Each row is a point. Each copy is the shape, with its points in the same order, turned, moved and blurred by noise. Is it also mirrored, or only turned?
In the rows, zero is written as 128.

Shape (7 x 2):
[[161 140]
 [101 167]
 [119  94]
 [141 194]
 [120 164]
 [ 69  52]
 [149 168]]
Copy 1 (7 x 2):
[[141 107]
 [ 76 109]
 [123 165]
 [101  68]
 [ 95 104]
 [ 99 226]
 [117  87]]
Copy 1 is: mirrored
Copy 2 (7 x 2):
[[167 141]
 [114 183]
 [117 113]
 [157 195]
 [133 175]
 [ 53  79]
 [160 172]]
Copy 2 is: only turned
Copy 3:
[[145 124]
 [109 176]
 [ 74 120]
 [160 179]
 [124 174]
 [ 15 125]
 [152 156]]
Copy 3 is: only turned

Shape, 6 rows:
[[ 87 146  97]
 [161  38 147]
 [150 152  80]
 [164  77  86]
 [140  75  70]
 [121 179  95]]
Copy 1 (6 x 3):
[[ 71 144 122]
 [206 143  95]
 [ 94  83 113]
 [156 103  67]
 [132 118  59]
 [ 67  97 137]]
Copy 1 is: mirrored
Copy 2:
[[ 95 154 100]
 [122  24 139]
 [164 132  81]
 [147  69  94]
 [123  72  79]
 [145 176 106]]
Copy 2 is: only turned

Shape:
[[ 56  97 131 180]
 [163 115  80 206]
 [118  94 171  84]
 [188 154 108 169]
 [139  94 102 167]
 [146  90 185 133]
 [118 138 165  56]
 [189 180 124 177]]
Copy 1 (8 x 4):
[[ 54 138 180  89]
 [164 120 167  75]
 [ 69  99  89 155]
 [181 134 139 116]
 [127 106 150  91]
 [105  86 138 172]
 [ 78 130  55 164]
 [200 150 152 145]]
Copy 1 is: mirrored
Copy 2:
[[ 78  46 126 122]
 [100 108  99 226]
 [118 151 191 104]
 [135 137 101 203]
 [ 93 106 129 190]
 [139 113 188 146]
 [129 173 146  72]
 [173 127  73 189]]
Copy 2 is: mirrored
Copy 3, 8 rows:
[[ 75  92 143 227]
 [ 81 200  85 194]
 [100  88 154 109]
 [134 189  82 155]
 [ 77 155 111 157]
 [ 91 147 173 111]
 [143  69 127  89]
 [159 198  96 151]]
Copy 3 is: mirrored

Shape (11 x 6):
[[113 124 101  91 120 110]
 [133 127 168  62 176 167]
 [133 149 184 176 167 124]
 [123 174  96 123  63 185]
 [173  89 177 150 144 157]
 [157 134 165 155 163 142]
 [113 125 101 133  97 151]
 [126 137 109 165 189 148]
 [193 155 132 151 156 135]
 [ 90 140  33  69  66 124]
 [121 206  78 139  15 137]]
Copy 1:
[[112 151  93  76 122  93]
 [142  92 127  38 134 165]
 [121  95 167 146 177 122]
 [127 204 147 119  59 128]
 [141  52 134 127 107 132]
 [146  89 145 132 148 131]
 [104 157 110 125  94 117]
 [135 126 102 149 168 152]
 [183 117 131 139 142 110]
 [104 223  68  71  80  80]
 [120 244 164 134  62  68]]
Copy 1 is: only turned
Copy 2, 11 rows:
[[118 138 124 115 104  99]
 [ 62 143 216 104 106 124]
 [110 141 164 146 189 180]
 [178 160 135 147  42 165]
 [120  79 195 133 157 150]
 [121 125 181 151 179 157]
 [139 131 130 151  84 143]
 [ 97 160 147 194 165 138]
 [156 153 189 156 172 126]
 [138 174  81 120  49  78]
 [222 176  81 131  72 154]]
Copy 2 is: mirrored
Copy 3 (11 x 6):
[[128 111 136 131  70 119]
 [173 125 138  47 112 153]
 [157 146 178 135 184 127]
 [ 64 193 127 133  81 161]
 [157 168 123  93 169  85]
 [160 153 139 120 170 127]
 [ 83 143 126 129 101 120]
 [132 108 113 140 173 153]
 [175 171 108 150 154 139]
 [ 66 113 112 154   7 137]
 [ 52 213 153 197  48 146]]
Copy 3 is: mirrored
Copy 4, 11 rows:
[[129 105  88 109 129 133]
 [ 95  81 163  71 112  79]
 [120 155 194 153 146 107]
 [146 163 102 102  34 142]
 [140  92 181 167  97  77]
 [122 137 175 148 126  80]
 [129 130 108 134  79 150]
 [ 71 146 135 160 124 103]
 [135 154 132 145 117  52]
 [136 118  24  83  83 178]
 [196 206  71 101  50 173]]
Copy 4 is: mirrored

Shape (13 x 8):
[[172  88 161 123 186 120 158 120]
 [178 111 110  89 137 115 114 185]
 [ 79 117 160 183 176 114 193  26]
 [116 140  86 143  70 125 133 176]
 [141 148 170 109  40  92 117 167]
 [104 154 165 207 179 111 139  45]
 [173  75 117 126 152 132 106  96]
 [113 145 154 119 206  70 145  27]
 [147  56 111  68 108 117 119 159]
 [179  49  46 133 168 112 141 146]
 [111  99  87  95 178 185 160 132]
 [ 80  98 120 131 140 144  99 153]
 [134 150 115 115  54 156 111 136]]
Copy 1:
[[130  88 155 134 209  96 163 114]
 [181 102 149 106 167  98 110 188]
 [ 38  87 111 195 160 131 174  70]
 [140 116 105 161  89 140  82 200]
 [163 104 197 151  70  86  87 167]
 [ 24 128 123 198 178  94 115  76]
 [183 114 110 167 175 106 138 107]
 [ 45  93 112 128 174  63 144  44]
 [218 102 130 123 131 111 171 170]
 [186  56  53 149 215 118 147 174]
 [132 126  98  99 179 177 164 140]
 [128 168 110 135 135 128 154 175]
 [178 131 148 156  82 145  84 144]]
Copy 1 is: mirrored
Copy 2 (13 x 8):
[[185  86 170 139 160  95 147 153]
 [158 102 131  78  83 114 118 184]
 [129 122 119 185 241  86 184  75]
 [127 136  65  98  67 132 151 118]
 [ 91 122 137 122  26  85 118 103]
 [130 137 107 217 213 105 139  98]
 [168  75 142 111 155 143 102 125]
 [114 126 143 150 249  57 111 131]
 [131  64 151  51  99 129 138 144]
 [203  52  83  66 153 137 135 170]
 [173 144 138  67 168 154 189 148]
 [104 115 120 114 131 174 162 151]
 [125 150 117  91  67 139 117  83]]
Copy 2 is: only turned
Copy 3 (13 x 8):
[[146  91 144 131 168 152 199 108]
 [117 105 142 108 161 143 115 186]
 [146 127  86 160 120  75 235  19]
 [109 112  98 145  87  94  92 165]
 [161 125 169 119  64 108  85 148]
 [144 168 116 188 140  91 195  19]
 [149 103  92 112 167 165 145  98]
 [160 172 125 104 179  77 222  44]
 [127  61 113  64 131 140 123 156]
 [134  55  60 124 209 139 140 151]
 [ 56 106  69 114 139 146 195 141]
 [ 59 100 116 122 124 112 117  98]
 [129 147 100 119  65 137  98 150]]
Copy 3 is: only turned

Shape, 14 rows:
[[178 148 137 167  99  92 118 133 186]
 [122 159 141 146  92 120  94 128 113]
 [116 152 134 152 174 115 120 164 132]
 [ 99  96  88 122  95 184 145 160 105]
 [155 164 157  84 124 202 147 123 107]
 [109 141 154 150 135 157 135 139 120]
 [150 136 151 163 158 120 129 159 117]
 [101 150 140 155 134 185 140 118 146]
 [ 90 165 116 133  93  92 150  89 113]
 [108 134 154  95 113 135 133  84 127]
 [124  99 149 143  96 109 111 141 100]
 [ 91  51  97  33 127 137  96 132 225]
 [ 91 147 144 150 104 127 116 150 129]
 [122 108 106 143 139 128  93 131 103]]
Copy 1, 14 rows:
[[133 159 165 142 107 131 184  84 126]
 [107 122 141 128 110 103 100  85 117]
 [ 73 109 120 150 157 113 147 131 144]
 [122 107  54  97 108 166  89 136 109]
 [111 169 148  98 137 151  53 169 139]
 [ 86 109 130 140 118 144 101 136 145]
 [ 92 103 152 139 148 130 147 140 124]
 [ 89 133 115 165 108 163  89 133 153]
 [133 127 109 145  71  64 104 121 149]
 [148 132 130 123 111 109  77 126 181]
 [132  75 134 104 114 121 119 102 126]
 [179 144  39  80 169 175 135  72 233]
 [ 85 107 116 127 101 120 114  98 142]
 [130  91 104 144 154 122 109 106 118]]
Copy 1 is: mirrored
Copy 2, 14 rows:
[[194 148 123 131 101 135 128 105 190]
 [149 120 135 165 102 140  85 149 138]
 [125 148 136 152 162 111 141 157 151]
 [101  68  95 145 111 134 154 129  77]
 [ 99 141 145 109  97 210 133 160  95]
 [109 120 151 148 143 154 124 133 129]
 [156 133 141 137 164 141 142 149 148]
 [ 88 132 135 161 130 170 134 106 134]
 [132 150 141 143 106 104  69  98  96]
 [102 134 123 100 111 152  74 124 117]
 [155  78 128 127 134 127  94 144 130]
 [ 60 105   7  56  87 103 125 130 180]
 [118 106 145 161 117 117 109 133 144]
 [141 111  84 151 153 131 108 155 123]]
Copy 2 is: only turned
Copy 3 (14 x 9):
[[201 124 116 162 144  91  89 136 135]
 [116 128 160 142 133 106  81 128 103]
 [121 102 118 147 151 135 150 161 101]
 [ 66 155 141 149  60 108 132 164 159]
 [114 200 116  80  87 139 113 145  97]
 [112 143 146 129 120 135 146 127 116]
 [127 142 119 142 169 124 143 152 121]
 [123 142 133 138  84 155 141 108 116]
 [102  95 128 119 108  67 100  89 107]
 [115 121 133  74  99 119  96 113 130]
 [102 132 165 128 150  94 104 146 158]
 [146  51 119  88  32 147  88 219 202]
 [117 116 171 143 117 109 125 136 111]
 [ 79 114 124 147 139 134  98 153 147]]
Copy 3 is: mirrored

Shape:
[[155 151  95  81 201 120 177  92 142  68 150]
 [110  91 154 171 118 143 111 173  87 148 100]
 [ 95 116 129  84 130  70 175  57 122 124 158]
 [132 168 139 149 151 138 194  77 158  71 156]
 [119 107 127 153  67 153  43 131 122 111 100]
 [137 106 186 130  32 157  86 140  84 168  95]
 [ 51  99 123 147 111 106 120  77 111 149 118]
 [109  86  98 115 107 166 128 109 124 156 147]
 [ 77 163 108 123 119 101 121 103 109 162 159]
 [ 62 152  56  68 108  29 201  83 131 133  99]
 [144 185 162 119 176 211 150 126 180 109 144]
 [207 154 179 150 161 135 129 139 216 132 168]
 [174 113 142 192  68 162  65 110  81 203  74]
 [ 57 135 112  63 159  64 136  57 100 126 103]
 [118  90 147 142 112 178 100 113 154 148  66]]
Copy 1, 15 rows:
[[166 124 132  90 144  92 214 145 126  78 147]
 [147  89 132 191 181 163  76 133 116 160 116]
 [107 145 159 111 159 106 192  91 132 153 218]
 [127  99 159 145 122 114 194 122 185  63 165]
 [121 139 105 156 132 158  37  83 129 109 101]
 [171 161 157 175 156 190  46  91 156 176 144]
 [ 67 139 130 171 169 142 130 100 116 144 162]
 [146 133  91 126 154 190 130 107 147 130 165]
 [ 98 167 112 160 106 132 165 112 136 178 149]
 [ 88 212  88 132 186  48 203 140 140 165 220]
 [159 117 173 100 147 163 192 149 205  87  95]
 [172  69 174  82 113 120 149 102 229 127 100]
 [166 124 106 213 168 188  67  27 154 165  89]
 [ 68 184 152 117 195  98 193 107  95 157 172]
 [120 117 124 146 205 177  85 103 178 126 108]]
Copy 1 is: mirrored
Copy 2 (15 x 11):
[[127 133  92  94 202 128 179 127 148  66 111]
 [107  61 208 126  81 152 128 159  73 131 124]
 [ 93  69 102  87 179 102 189  71 119 155 145]
 [139 166 128 135 175 158 217 100 122 121 114]
 [106  88 178 141  61 183  71 111 131 143 132]
 [144  73 186  87  39 149  85  87  66 166 131]
 [ 65  49 169 127 147 154 149  97 110 188 126]
 [116  79 160  71 129 169 134 142 138 176 130]
 [ 63 112 143 104 158 107 126 120 103 184 149]
 [ 37  73  52  92 170  76 182  97 123 182  56]
 [168 193 204 100 163 142 152 123 142  99 102]
 [215 160 177 156 129  89 162 134 157 109 143]
 [175  62 179 147  89 171  45 138  46 187 125]
 [ 44  56 117  96 196 107 140  58 114 132 101]
 [146  64 203 124 113 170 109 110 135 148  80]]
Copy 2 is: only turned
Copy 3 (15 x 11):
[[158 131  51  65 163 153 176  61 153 109 170]
 [147 112 169 125 144 134  88 173 127 137 100]
 [143 155 131 129 139 108 163  16 118 125 167]
 [105 130  80 122 139 160 180  80 193  88 177]
 [117 148 146  97  60 130  49 150 136 132 120]
 [108 155 195 118  62  97 118 170 115 143  68]
 [139 151 167 155 126 126  91  65 136 161 160]
 [158 117 135 117  77 136 128 105 117 180 152]
 [132 177 120 142 135 106 124 103 112 160 183]
 [231 232 138 142 139 117 154  22 129 108 190]
 [ 94 124  93  46 137 163 193 144 207 149 179]
 [101  78  86  59 128  58 176 162 206 101 176]
 [121 141 133 148  68  80  82 177 162 184  42]
 [164 201 140 102 168 121 110   7 123 148 158]
 [138 122 173  82  91 132 102 126 199 164 109]]
Copy 3 is: mirrored
Copy 4, 15 rows:
[[125 103  73 109 198 123 192 117 194 106 143]
 [149 172 142 133 103 172 118 152  71 134  90]
 [111  81 146  65 121  90 172  99 153 109 135]
 [109 138 137 107 188 165 157  66 188  98 142]
 [139 152 164 210  81 135 122 155  96  74 122]
 [186 174 204 147  38 166 148 168  94  91 131]
 [ 82 120 182 118 101  99 143 117  89 126  95]
 [ 87 109 145 131  97 165 176 160 107 114 136]
 [ 91 128 181 102 146  93 141 154 115 126 154]
 [ 54 141 120  56  90  19 166 121 184 151 151]
 [124 149 155 131 206 218 170 156 198  78 119]
 [172  95 149 144 180 222  98 144 213 124 151]
 [186 161 216 207  65 171 163 155  81 168 130]
 [104 108 146  80 138  30 182 134 141 114  90]
 [123 141 166 172  82 179 155 156 141 113  68]]
Copy 4 is: mirrored

Shape, 15 rows:
[[ 44 117  70 147 132 151  79 120 203 102  74 188]
 [167  98 170 168 106  33 122  79 132 100  94 134]
 [ 66 109 138 177 153 126  57 169 167  72  99 147]
 [ 96  91 123 124 159 145 105 171  95 164 134  62]
 [138  64 125 113 192 130 120 161 128 150 131 115]
 [108 170 142  98 122  97 114 138 178 108 118 177]
 [ 57 118  89 152 112 111  89 139 209 108 144 137]
 [ 66 100 133 150 110  97  86 124 127 112 101 163]
 [123 146 158  76 208 142 155  84 111 131 138  83]
 [146 142 140 130 126  99 170  93 107  85 160 173]
 [178 111 149  79  88  70 111  68  99  84 127 152]
 [158 111 171 134 180 192 106 124 107 178 147  80]
 [128 108 207 101 172 150 165 110 110 174 132 117]
 [145 177 131 140 124  77 135  96 122 115  82 176]
 [141 151 138 112  75  99 173 104 156  54  84 160]]
Copy 1 (15 x 12):
[[137  47 212 115 112 151 156 108  79 157 182 212]
 [123  98 165 202 154  87 135 217 137 172 145  79]
 [128  72 245 151  94 115 107 119  96 103 127 176]
 [102 117 108 121 104 108  82  75  92  83 120 110]
 [122 127 118 156 128 143 115 125  68  83 117 118]
 [145 159 183 159 123 126 130 157 145 149 178 191]
 [135  67 173 169 125 128 111  94 136 133 162 210]
 [114  79 184 137 123  75 120 156 101 121 186 161]
 [ 77 176 128 107 162 190 106 121 138 110 143  93]
 [165 138 155 136 196 121 126 179 162 119 167 119]
 [117 146 128 133 188  83 116 229 141 163 134 142]
 [117 134  97 103  82 176  79 135 119  86 111  70]
 [ 94 174 109 136 101 160 134 157 124  67 174  71]
 [151 148 184 139 152 109 138 170 118 191 184 112]
 [147 134 175 135 155  92 196 173 179 176 148 146]]
Copy 1 is: only turned
Copy 2:
[[ 82 121 178 149 119  99 112 194 210  91 128  62]
 [149 128 175 160  46 169 148  85 109 169  84 154]
 [107  87 185 135 130  87 163 103 185  86 119  93]
 [126  89  64  98 171 127 144 107 160  91  62 145]
 [157 110 101 155 174 107  98  99 132  86  56 137]
 [120 109 176 128 135 135  85 118 157 165 165 113]
 [118 139 146 139 120 110 131 131 249 120 128 101]
 [ 96  84 154 159 110 148 148 123 163 135  90  90]
 [183 110  94  99 165 203  96 116 105  66 125 152]
 [125 123 112 184 109 185 115  88 103 140 176 144]
 [112 167 152 160 110 214 103  65  86 171 113 122]
 [176 127  73 106 208 143 169 130  95  92  87 137]
 [171  89 104 146 190 201 137 145  98 111 103 172]
 [124 101 150 143  73 153 105 134  97 172 150 115]
 [ 71 143 181 150  93 163  97 118 112 144 182 173]]
Copy 2 is: mirrored
Copy 3, 15 rows:
[[120   8 135 119 234 197 136 112  90 114 139 153]
 [197 138 103  51 138 135 107  95 167 140  86 185]
 [106  71 106  79 204 170 127 116  64 117  78 115]
 [ 90  96 103 128  82 129 168 100  58 197 116 107]
 [114  91 160  77  87 141 179 124  81 183 113 125]
 [ 81 103 151  96 188 154  92 147 146 140 130 175]
 [128  35 125 146 199 164 110 143  95 155  79 145]
 [123  85  99 112 179 161 143  97  98 115 101 179]
 [132 167 158 115 117 113 149 146  92 183 196 116]
 [153 156 168 119 113 154 108 144 145  98 125 175]
 [159 170 175 103 139 139 113  59 167 150 112 198]
 [111 109 136 104  72  85 172 104 106 154 151  58]
 [116 150 126 105  93 117 198 143 143 156 166 112]
 [135 120 124  67 141 153  80 111 146 112 164 195]
 [143 147 142 100 166 220  83 117 187 127 133 166]]
Copy 3 is: mirrored

Shape, 15 rows:
[[160 110  77 161 170 175 116  79 126 110 147 119]
 [166 120 124 146  48  97 204 116 159 156  84  98]
 [155 102 139 114 122 150 117 105 146 146 145  92]
 [126 117 140  93 165 120 123 167 123 114  99  86]
 [137 147 105 112 157  85 124 150 125 112 153 111]
 [134 119  97 125 137 119 114 157 150 145  96 182]
 [108 124  28 150 141 119 124 137  85 234 143 159]
 [135 112 133 120 170 149 158  81 151 120 114 193]
 [112 204 135 144 169  96 196 169 147 112 120 138]
 [ 91  96 125 152 165 115 135 125 125 127 135 173]
 [124 109 128 114 158 104 113 123  83 119 110 153]
 [143 109 140 154 122 145 208 169 149 138 140 180]
 [103 134  85 150 160 122 120  88 157 134  91 189]
 [161 162 126 160 143 101 118 154 125 151 131 107]
 [168  92 130 132 168 100 143 168 140 153 133 121]]
Copy 1:
[[136  69 124 142 149  95 137 106 139 190 141 165]
 [108 208 131  96 105  69  99  68 123 137 101  71]
 [125 137  90 132 154  75 106 138 139 146 156 119]
 [116 124  68 101 110 127 109 182  98 136 126 127]
 [139 131  87 132 130 134 172 151 115 120 103 134]
 [139 126 116 163  63 138 102 119 137 115 125 139]
 [147 146  99 189  81 190 176  66 145 180 190 109]
 [153 115 141 111  92 107 101 135 200 154 124 173]
 [106 156 100  90 116 183 137 127 157 120  41 144]
 [115 127 152 143  93 147 136 163 170 149 137 150]
 [155 128 133 111  99 142 137 166 120 130 159 153]
 [144 163 151 148 111 143  77 131 174 163  71 100]
 [115 103 136 138  63 130 134  98 181 127 139 176]
 [120 164  93 143 150 144 130 112 106 126 114 150]
 [136 170  94 160 109 122 117 163 115 169 109 140]]
Copy 1 is: only turned
Copy 2 (15 x 12):
[[103  91  71  73  97  96 126  87 119 130 150 113]
 [ 91 142 126 127 104 165 166 140  28  36  96 164]
 [ 86 114 102 115  98 125 132 164 130  92 125 116]
 [121 166 122 158 131  92  95 126 127  85 110 100]
 [138 156 133 124  87 112  69 124 105 120 130 133]
 [171 113 112 138 119 117 140 123  85 144  71 126]
 [187 148 129  40  56 122 177 108 142 139  66 144]
 [137  43 123 129 139 110 126 114 114 113 117 159]
 [159 163 164 154 124  85 108  97  76 108 147 204]
 [147  93 164 125 118 117 131  91 123 139 118 118]
 [139 119 147 104 142 140  87 103 127 124  83 116]
 [184 105 139 133 147 144 174 135  72  92 167 157]
 [130  71 135 125 101 104 139  75  99 145  64 157]
 [117 166 136 101 107  86 125 139  74 135 120 138]
 [159 131 137 112 104  94 118 156  88  91 123  89]]
Copy 2 is: mirrored
Copy 3:
[[121 148 132 134 110 124 211 182 134  82 139 168]
 [178 142 202 142 115 105 122 165 148 110  81  30]
 [122 123 137 161 104 130 182 146 107 136 110 109]
 [153  98 135 125 115 175 117 120 104 124 108 151]
 [152 117 118 112 148 149 150  95 133  93 144 125]
 [168 137  89 100 155  99 125 159 111 105  84 136]
 [103 249 129 103 199 112 145 132 101  80  90 135]
 [126 107 104 164 147  87 142 190 166  97  94 165]
 [164 109 124 113 186 156  75 161 168  91 168 111]
 [ 93 112 120 104 153  94 124 150 131  81 109 150]
 [126 132 116 115 119 110 118 108 145 100 101 171]
 [143 106 166 115 182  66 111 190 129 140 136 116]
 [133 139  80 117 147 104 138 189 150  51  77 143]
 [159 161 118 120 120 132 122 128 113  99 163 104]
 [156 117 149 146 147 104 125 126  76 102 136 136]]
Copy 3 is: only turned
